Every row gives one point. The window is the flat piece filled in between its corners: a triangle in 3 columns, a solid with four corners in 4, and so on. A path goes straight from each point to the next, and from the last back to the first. After which points does the path pass through the window?

Window (3 x 3):
[[ 27   0  -4]
 [-57 -36  -2]
 [ 39 -23   5]]
Path:
(1): [-49 -23  38]
(2): [-47 -36 -13]
(3): [ -5 -24 -20]
(4): [-13 -17  12]
(5): [30 -2 33]
(6): [ 32 -25 -20]
(7): [ 35 -25  -8]
(8): [ 28 -11  35]
(9): [28 -9 37]
(10): [ 36 -28 -12]
(11): [-18 -55 -20]
(12): [-21 -40  23]
Through the window after points: 1, 3, 5, 7, 9

Window, 4 rows:
[[ 58 -45   6  35]
 [ -1 -33 -11 -12]
 [-58  32  18 -34]
 [  9  23 -19  -4]]
Path:
(1): [ -8  31   8 -55]
(2): [ 20  11  -5 -17]
(3): [-12   5 -26  33]
(4): [-19 -23 -17  18]
(5): [ 16 -21   8 -23]
(6): [-29  23  42 -62]
(7): [-64  29  -5  -6]
(8): [-33  23 -18  -5]
Through the window after points: 2, 4, 6

Window (8 x 8):
[[-13 -98 -47  49 -32   1 -37   9]
 [-84  20  24  11 -13  19  26  23]
 [-37  27  31  37  10  35 -19  10]
 [ 13 -10  40  -6 -33  -4  16  16]
 [-40  51  24  31 -23 -24 -33   7]
 [ 55  20 -13 -22   1 -28  38  13]
 [ 34  17  29 -27  37 -64  -5  16]
 [ 68  22  -6 -85  14 -42 -22  18]]
Path:
(1): [  8   0  10   5   0 -16   1  65]
(2): [  1  -4  21 -15  10 -16  -1 -19]
(3): [-26   1  25   8 -23  -2   2 -37]
(4): [ -7  12  27  27 -21  -5  -4  55]
(5): [ 13  21   8  -8   6 -13   7  69]
(6): [ -1  14  18 -11   5 -31   9 -14]
(7): [ -5  10  13   1   2 -19   1 -22]
(8): [  8  21  10  13   0 -12 -16  54]
Through the window after points: 5, 7
